Each row is a point. Any point is a mix of the corners, with weights that add up to 1. It lies inside the corners' shape when no weight is negative. Say inside or outside, and name the corners with a negative weight.
(in the rows, 128 means zero)

Corners:
(1): [116  59]
(2): [114 160]
(3): [ 81 152]
Points:
[113  70] => inside
[113  86] => inside
[114  68] => inside
[ 90 135] => inside
[ 88 150] => inside
[108 180] => outside (1)
[125  93] => outside (3)

Corners:
(1): [183 145 183 126  98 105]
(2): [ 75 182 149 169  73 171]
(3): [111 181 118  90  26 150]
(4): [ 61  93  97 166 114 123]
(5): [ 95 114 134  28 196  48]
(6): [162 212 136 176 189  76]
(7): [198 130 129 116 158 156]
Points:
[158 151 152 120 101 125] => inside
[ 90 115 128 109 106 131] => outside (6)
[ 93 165 141 152  87 152] => inside
[111 135 141 110  97 127] => outside (6)
[124 167 135 113  68 138] => inside
[128 146 127  91 116 120] => inside
[136 173 132 151 140 102] => inside
[163 149 169 128 103 113] => inside

Corners:
(1): [136 126 141 125 102 121 124  70 158 117 124]
(2): [133 107 157 143 112  91 137 114 135 118  99]
(3): [118 115 123 127 102 116 148 137 139 159 130]
(4): [110 114 120 140 120 113 118 109 116 112 143]
(5): [108 175 139 122 161 143 108 140 107 249 122]
(6): [158 142 126 138 160 208 142 155 145 110 155]
(7): [143  98 119 127 149 137 114 136 158 114 113]
(8): [119 129 139 135 103 109 108 140 158 117 137]
(9): [166  99 138 106 125 129 104 140 132 114 138]
(10): [131 130 126 115 114 165 121 151 142 106 108]
(11): [139 134 138 100 132 110 143 131 160  93 112]
(12): [178 118  98 132  89 123 109 139 142  92 103]
Points:
[136 135 134 123 133 140 127 127 143 134 127] => inside
[133 120 137 121 128 127 130 131 143 125 127] => outside (12)
[153 115 132 117 117 114 119 148 145 118 106] => outside (1, 4, 6)
[158 119 130 123 141 131 130 128 144 143 106] => outside (4, 8, 10)
[132 120 132 128 114 123 131 123 142 129 125] => inside
[136 123 128 119 106 103 118 147 135 128 115] => outside (1, 6, 7)

Corners:
(1): [196 183  62 131  90 130 159  46  93  88  31 174 168 158 122  65 175 103
 100  98]
(2): [108 145 172  81 171 225 173 128 149 214 160 146  64 157 126 181 144 139
 164  39]
(3): [ 80  97  69 125 101  96 150  99 114 111 123 112 151 122 123  93 154 143
 120  87]
(4): [165 150  85 150 150  83 115 117 182 170 112  86 175 141 116 126 163 178
  46 188]
(5): [101  78 149 141 112 148  57 109 128 212 139 148 140 102 115  96 131 158
  64  96]
(6): [126 191 124 143  82 130 147 139 131 198 144 110 138 141 141 124 141 149
 132 185]
(7): [ 77 122 182 103 132 125  64  50 123 129 144 120 153 128 128 203 106 138
 157 130]
(8): [ 61 104 126 177 173  85 140 198  95 169  58 201 164 146 172 117 163 133
 121  58]
(9): [ 85 160  90 158 104 134 105 133 189  70  92 101 100 115  56 108  86 157
 122 109]
(10): [121 189  96 167 121  82 120 182 102  63 115  75 156 100 108  50 171 197
  76 249]
(11): [176 210 158 118  71  73 130 113  94 108  99 113  97 171 121 141 129  91
  87 130]
(12): [163  68 144  32 119 131 178 135 141 164 116 118 176 162  64  75 143 122
 145  66]
(13): [ 60 136 143 130 109 152 127 122 123 151  56 124 147 159 169  72 126  51
  50 106]
(14): [143 111 111 143 130 142 115 133  93 143  79  96 105 135 161 150 162 164
 144 209]
(15): [ 71 166 112 105 139 127 129 116 103 146 117  35 125 111 155 163  54 178
 123 155]
(16): [149 129 113  66 118 133 124 198 114 126  81  93 162 101  62 180 164 101
 105 205]
(17): [147 125  92  54  99 107  75  69 128 171  83 184 142 151  98  36 168  95
  99 132]
(18): [132  85  88 111 136 172 195 106 152 134 135 154 101 125 110 137  78 132
 139 202]
(19): [142 177 183 122  59  49 132 123 173 133 102 167 130  90 151 146 165 175
 128 194]
(20): [182 173 131 115  99  53 122 140 164 101 102 151 177 110 170  86 145  98
 128 104]
(21): [149 159 161 118 139 164 136  47  94 169  79 121 102  99  70 126 181  99
 150 112]
Points:
[120 139 131 114 114 124 121 107 135 152 105 131 135 135 124 131 131 126
 120 120] => outside (10)
[131 148 118 110 112 115 121 112 121 140  99 126 134 134 121 107 142 132
 110 143] => inside
[ 82  91 133 121 146 133 121 111 141 173 130 108 128 123 120 116 128 171
 119 124] => outside (1, 6, 11, 16, 20)
[111 133 125 120 123 130 125 111 119 152 100 123 131 133 119 125 138 138
 112 142] => outside (20)
[117 125 125 122 124 115 122 104 127 134 100 135 135 129 130 114 138 140
 116 121] => outside (6, 16)
[124 138 120 129 123 149 157 141 117 137  97 119 126 121 127 127 146 144
 132 134] => outside (4, 7, 11, 17)
[119 134 125 121 120 131 134 119 122 147 101 127 129 133 112 123 144 142
 116 136] => outside (20)

Corners:
(1): [162 136 125 104  70 225 176 115 132  86 142 104  49  98 159 111 159 177
 126 106]
(2): [127 150 148 106 137 106 129 110 100 147 116 112 139  78 162 131 106 119
 149 105]
(3): [130 150 123 147 136 225 149 112 101 124 124 113 132 108 165 105 139 157
 153 117]
(4): [ 94 157 104 140 142 115 173  91 170  93 109 103 133 122 126 107 172 127
 152 108]
(5): [ 95 110 134 160 102  98  81 180 131 118 117 117 157 147 158 141  97 114
 109 141]
(6): [112 108 115 142 135 107 170 118 187 111 116 205 106  82 140 156 131 172
  69  95]
(7): [113 108 133 100 126  94 166 139 124 121 109 120 148 129 164 128 154 146
 128 101]
(8): [100  92 140 113 128 114 159 155 170 144 110 131 158 120 164 112 163  96
 133 153]
(9): [119 118 142 154 147  93 118 152  79 150 107 144 125 137 152 129  45 116
 122 152]
(10): [179 113 147 156 131 101 128 119 103 117 138 186 113 121 167 126 160 116
 149  96]
(11): [218 119  99 157  85 135 119 141  96 153 147 145 164 137 149 134 138 108
 151 123]
(12): [137 140 160 160 130 119 149 127 156 103  95 149 121  84  43 124 156 161
 156  84]
(13): [124 119 152  44 136 125 149 122  83 145 213 136 116 125 121 164 128 124
 136  96]
(14): [161 138 157 138 143 104 161 135 114 155 109 157 159 142 166 137 164 102
  85  92]
(15): [103 132 132 125  84  94   7 102  81 151 106 106 153 135  97 151 118 116
 131 178]
(16): [113 132 123 101 129 200 126 142 109 157 125 127 145 136 167 238 131 115
  89 107]
(17): [105 148 127 140 126 117 174 148  88 115 132 152 108  94 171 106 170 131
 128 142]
(18): [128  81 148 167  71 102 154 137 104 125 112 111 160 139 165 121 167 107
 123 117]
(19): [102 126 116 108 107 120 124 116 129  99 103 123 162 128 137 118  98 114
 125 112]
(20): [ 97 150 133 128 108 108 141 124  99 146 133 169 104 128 171 113 109 137
 141 118]
(21): [113 118 145 163  78 106  96 121 151 100 141 149 167 144 125 154 109 132
 145 234]
Points:
[121 125 134 119 119 123 130 127 113 132 130 133 135 124 145 142 137 125
 129 121] => inside
[121 131 130 126 120 146 138 129 121 131 123 137 131 121 147 155 135 131
 121 116] => inside
[118 129 135 127 112 119 135 124 123 122 119 124 134 114 131 119 134 134
 135 125] => outside (10, 16)
[119 120 135 139 126  98 130 132 111 135 116 143 143 124 139 119 142 120
 131 116] => outside (1, 2, 16, 21)
[125 127 130 144 122 114 131 132 115 132 113 140 147 123 152 127 130 120
 131 128] => outside (1, 13)

Corners:
(1): [ 94 224  44 128 240 103  90  60 148 220 162 127 173 148 120 168 108  52
 189  97]
(2): [ 97  99  93 103 105 182 139 114 157 130 111 117  75  38 114 150 138 126
  74 101]
(3): [107 132 193 103 117 170 184 146 148  80 104 107 100 120 178  75 118 143
 162 156]
(4): [118  80 213 150  58 106 173 146 126  83  86 121  89  99 128 123 196 173
 115 249]
(5): [127  97  34 113 133 196 162 149 127 110 143 176 148 176 175  65 108 138
 132  80]
(6): [114 173  66 122 219 142 153  90 160 132 205 206 143 153 109 101 154  82
 165  59]
(7): [166 169  84 126 134 151 107  69 123 170 232 125 131 119  74 176 162  76
 101 127]
(8): [111 154  91 141 179 156  79  92 147 161 157 165 145  85  83  87 107 100
 143  86]
(9): [180 130 129 106 111 121 163 127 169 127  92 143 130 130 118 127 127 122
 130 156]
(10): [140 152 102 137 120 134 129 134 123 190 110 113 112  67 166 149 183  95
  91  66]
(11): [124  75 169 116  25  97 193 159 127  95  94 112  94  64 130  75 138 133
 156 173]
(12): [ 91 128 143 185 141 131 166  95 218 140 155 127 107  97  84 128 136 107
 109 119]
(13): [130 131 145 162  84 136  98 111 152  76 199 148 113  77 115 198 137 112
  89 133]
(14): [182  40 167 127 209  91 193 164 131  64 150  85 120 169 175  84 113  92
 173 114]
(15): [130 139  74  96 207 194 217 167  88 135 144 186 203 197  98  85 105 159
 198  48]
(16): [101 153  99 121 186 143 139  90 148 156 171 171 165 184 163  84 103 196
 150  47]
(17): [168  94 164 123 124 118 142 157 208 141 135  89  88 135 182 122 183 182
 193 156]
(18): [ 95 140 116 131  86 143 148 159 137 155 104 114  68 105  96 169 154 105
 124  91]
(19): [ 73 126 132  87 129 111 116 140 188 131 175 119 110  64  95 158 107  81
  72 123]
(20): [145 105 152 126 100 102 225 182 145 107  94 108  73 110 134  90  83 156
 129 180]
(21): [106 106 137 136  60 141 130 150 179  13 102  92  82  65 125  87 158 208
  87 158]
Points:
[131 115 128 116 121 140 145 135 143  99 137 128 120 114 122 117 143 125
 140 142] => outside (10, 12, 16, 20)
[103 146  89 109 152 148 146 130 157 164 169 140 121 105 101 133 106  83
 150 101] => outside (4, 9, 10, 14, 16, 21)
[126 127 125 131 125 135 142 126 149 118 138 133 115 105 126 125 144 126
 123 124] => inside
[124 122 124 128 126 123 137 125 159 145 141 127 108 104 126 137 142 112
 127 128] => outside (3, 15, 21)
[127 118 131 128 114 140 155 135 143 118 136 131 112 109 125 120 145 135
 126 129] => outside (1)
[125 132 121 131 136 126 147 126 150 125 146 130 118 113 126 128 125 117
 136 126] => inside
[125 143  86 127 125 141 140 112 164 136 162 145 130 112 122 127 125 138
 117 103] => outside (3, 4, 8, 14, 18)
[117 127 136 133  87 151 140 121 146 109 119 133 117 103 118 114 147 158
 135 149] => outside (6, 10, 14, 19, 20)
[124 119 129 123 135 131 155 131 156 125 136 129 119 114 129 106 134 133
 136 133] => outside (13, 18)

Corners:
(1): [ 84  76 111  62 121 101  79 161  40  86 153  97 121 206 150 102  95 141
  51 177]
(2): [172 121 173 122  72 108 169 111 189 138 110 107 132 182  97 111  81 148
 161 169]
(3): [ 86 114 116 157  88  98 152 203  85 101 147 140 138 135 157 109 176 101
 181 124]
(4): [ 80 103  65  97  53  59 100  86 154  94 159 130 198 134 177 152 137 165
 163 158]
(5): [ 59  45 184  79  53 108  96 189 170 178  31  94  70 162  98 149 123 144
  67  71]
(6): [ 62 152 166 165 137  71 140  68  73 155 191  50 104 172 143  74  50  72
 140  78]
(7): [151 162  96 159 118 148  70 147 133 103 137 122 178 125  61 147 100 173
 152 133]
(8): [136  85 129  94 151 128 139 185 173 143 122  83  90  96 115 129  81 119
  80 164]
(9): [162  93  79  82 156  71  93  93 154 143 108 105 157 217 152  87  74 163
 185 158]
(10): [119 170  74  60 133 125 115 188 144 167 154 107 130 122 150 148 158 138
  72 121]
(11): [157 210 194 149 136  85 116 116 196  53 158  22  94  52 125  56 134 125
 166 136]
(12): [182 178  39  72 143 131 193 110 140  80 125 118 110 161 155 171  36 116
 156 197]
(13): [ 62 107 189 147 118 109 176 123 196 137 153 155  74 131  81 152  72 162
 181 162]
(14): [129  79 140 102 141  87 105 125 121 168  26 162 119 156  74  82 141 115
 111 169]
(15): [144  64 174  37  50  75  41 127 110  65  50 158 186 151  65  80 118 197
 155  46]
(16): [175  88 188 192 139  74 181  78 217  90  42 153  73 147 106 176  60 172
 198 106]
(17): [158 158 116  91 107 166 111  95 150 104 172 136 133 154 175 134 140  65
 108 105]
(18): [138  88  65 113  92  79  52 118 129 155 126 135 101 171 144  72 115 190
 113  87]
(19): [165 125 135  70 154 153 118 120  58 159  82  90 116 117 156  97 170  95
 129  54]
(20): [ 77 159 139 120  64 108 131  98 175 163  46 103 121 132 170  94  78 201
 121 105]
(21): [ 79  65  67 127 131 110 170 176 129 127 126 127 129 178 118 108 146 158
 122 160]
Points:
[135 121 115 103 118 103 118 124 134 116 114 109 128 150 136 112 109 134
 133 130] => outside (13)
[137 107 131 104 126 102 122 121 142 121 117 110 118 145 118 122 101 135
 132 128] => outside (3, 20)
[124 111 124 108 113  99 123 131 139 124 103 115 122 149 119 117 100 148
 136 132] => outside (17)
[118 123 130 124 127 105 144 123 171 135 117 102 112 150 121 130  89 137
 128 158] => outside (3, 15, 18, 19)
[146 137 122  93 107 107  92 127 118 131 104 103 127 161 126  85 112 137
 122 119] => outside (4, 8, 13, 16, 21)
[133 101 137 106 107 112 114 128 153 111  95 122 115 142 111 122 102 154
 119 134] => outside (3, 6, 9, 10)
[ 98 101 140 115  94  99 121 138 151 128 107 102 118 143 117 112 107 174
 118 111] => outside (3, 9, 12, 14, 17)
[127 116 119 110 109 110 120 141 143 127 116 123 135 140 130 113 132 149
 136 134] => outside (5, 6, 12)

Corners:
(1): [ 88 146 126 139 184 132 152 168 174 104  69 148 156  80  93 101 108  94
 130 162]
(2): [127 171  99 152 179  99 135 129 193 201  92 128  68 159 101 158 160 186
  91 127]
(3): [138  73 112 171 134 128 116 141  98 133  59 165 147  76 147 120 160  66
 110 158]
(4): [148 106 138 170 158 214  79 106 200  59  41 162  97 133 206 187 161 119
  93 190]
(5): [209 156  57  78  63 165 137 155  85 212 143 145 165 109  80 123  92 114
 163 122]
(6): [161 169 143 139 109 218 133  91 154 151 156 162 108 126 155 118  67 162
 183 203]
(7): [192  85  54 117 161 164 173 222 103  74  63  79 124 133 131 193 128 179
 158 221]
(8): [132 142 159 181 125 169  69 114 174 131 122 108 136 106 130 159 133 146
  93 146]
(9): [ 74 144 162  48 123  95  57 160  98 215 122  76 174 180 124  45 149 179
 182 212]
(10): [113  81 123 135 100  83 105  83 162 123 140 207 120 113  45 130 191 165
 185 109]
(11): [130 161 192  93 176  96 104 120 114  84 203 182  70 113 127 110  87  92
 107  68]
(12): [167 113 143 158 104 136 139 129 117 164 132 185 185 159 139 161 113 187
  96 180]
(13): [166 108  96 179 196  94 182 103 160 119  24  68  90 222 177 165 137 181
 113 126]
(14): [ 69 109 168  71  95 219 102 112 113 107 107 160  89 101 166  56 127  69
 125 110]
(15): [179 110  70  63 185 100 203 129 177 141 162  76 152 200 129  94 153 210
 204 208]
(16): [131 129  73 159 185 166 104 119 128 159 174 149 164 139  90 157 126  91
 123 116]
(17): [102  74 102  78 153  96  87 135 122 207 102 119 122  97  71  69  86  84
 150 101]
(18): [214  79  54 150  57 108 157 242 110 108 148 124 103 174 134 106  50 180
  71 210]
(19): [148 152  80 129 130 132 162 181 176 175 168 133 138 144 159 123 110 107
 132  59]
(20): [136 195 119 152 185 226  64 109 151  91 158 135  99 107 204  96  76 127
  88  50]
(21): [160 137 167  98 165 223 105 188 129  95  82 112  98 153 155 101 140 149
 129 177]
Points:
[142 129 117 131 137 138 121 141 145 142 123 138 123 139 132 118 118 139
 119 143] => outside (7)
[139 122 113 129 159 141 129 137 157 124 112 121 112 143 138 124 127 148
 135 154] => outside (5, 12)
[138 124 115 132 137 154 117 132 137 131 130 143 136 121 135 118 111 121
 133 137] => outside (2, 21)
[147 118 112 136 143 155 136 141 144 100 118 147 113 134 140 133 133 130
 112 127] => outside (6, 9, 17)
[136 134 119 119 157 146 121 150 140 135 110 127 115 136 138 119 125 129
 112 135] => outside (6, 10)
[139 127 117 128 140 131 123 131 140 135 134 147 120 129 121 123 115 133
 131 133] => outside (21)
[150 120  91 143 148 134 123 148 148 150 106 137 140 143 132 121 135 138
 122 132] => outside (6, 7, 8, 11, 14)
[102 132 162 127 111 136  90 137 130 152 137 174 124 105 121  89 118 123
 114 121] => outside (4, 5, 7, 13, 15, 16)

Corners:
(1): [ 85 101  48 126 128 124  64  85 115 153 156  86 112  76 149 157 160 118
  77 100]
(2): [138 137  97 106  86 169  61 149  77 123 102 136  61  50 135 134 132 102
 169 199]
(3): [153 178 113 108 129 190  10 160  97 129 122 152  88 105 166 122  76 113
 128 102]
(4): [140  55 148 104 130 103 162  71 218  83 215 174 133 107  82 188 172 141
 137 125]
(5): [138 147 159 103 216 141 106  86  93 135 112 137 135 112 116 107  86 147
 121 114]
(6): [122 112 115 110 138 147 146 117 159  99  93 156 219 123  92 114 101 114
 124 100]
(7): [ 80 137 149  50 159 142 130 122 131 180 157 199 150 128 129  88 134 135
 101 125]
(8): [114 129  66 176 164  84  54 124 177  95 126 100 104  71 151 107 177 118
  44 166]
(9): [111 161 177  85 175 184  75 181 110 184  87  94 132 166 105 114  91 186
 153 126]
(10): [153  71 169  72 118  84 123  80 145  79 163 141 158 143  88 155 191 111
  84 146]
(11): [ 66  26 174 115 162 108 106 114 145 109 129 185 167 141 131 130 178 157
 136 105]
(12): [114  98 150 155 171 114  93 146 141  87 173  96 200  58 160 185 175  60
  73 108]
(13): [193  60  36 133 146  93  83  92 163  81 185 108 180  65 200 196 182  98
 131 176]
(14): [100 158 169  80 162 116 129 179 108 174  72 154  95 154 122 135 153  98
 127  43]
(15): [148 191 103  92 121 112  98 162  56 178 138 156 120 126 115  27  99 204
 121  83]
(16): [133  27 110 132 114 144  96 103 158  63 201  61  95  87 155 115 130  49
 124 166]
(17): [147  93 117 143 105 222  99 104 100 133 111  97  49  88 189 143 130 134
  77 154]
(18): [176  95 101 127 151 165 103 164  73 190 117 177  66 141 118 108  42 117
 128 154]
(19): [ 89  77 115  87 134  78 147  65 157  77 193 134 113 135 115 173  92 150
  77 153]
(20): [129 180  59 138 145 210  99 177  34 156 146 156  52 146 111 105 126 159
 141 152]
(21): [139  60 132 206 120  83 100  15 200  65 190  80 163 123 189 168 154  37
 109 195]
Points:
[125 113 120 100 142 135 106 125 119 125 145 143 119 117 123 130 131 134
 113 127] => outside (21)
[114 139 130 106 151 130  99 134 107 139 129 142 133 126 119 104 119 128
 116 119] => outside (4, 13, 17)
[127 101 123 114 150 120 104 110 145 120 145 130 140 115 134 133 130 125
 107 125] => outside (2, 20)
[144 116 103 132 141 113  87 110 135 116 165 130 111  94 139 136 154  94
 114 142] => outside (6, 9, 11, 17, 19)
[128 108 113 113 136 134 104 112 124 118 147 140 119 104 134 133 134 118
 111 136] => outside (9)
[129 120 119 118 142 133 102 123 128 126 137 127 120 110 135 132 132 114
 107 126] => outside (11)
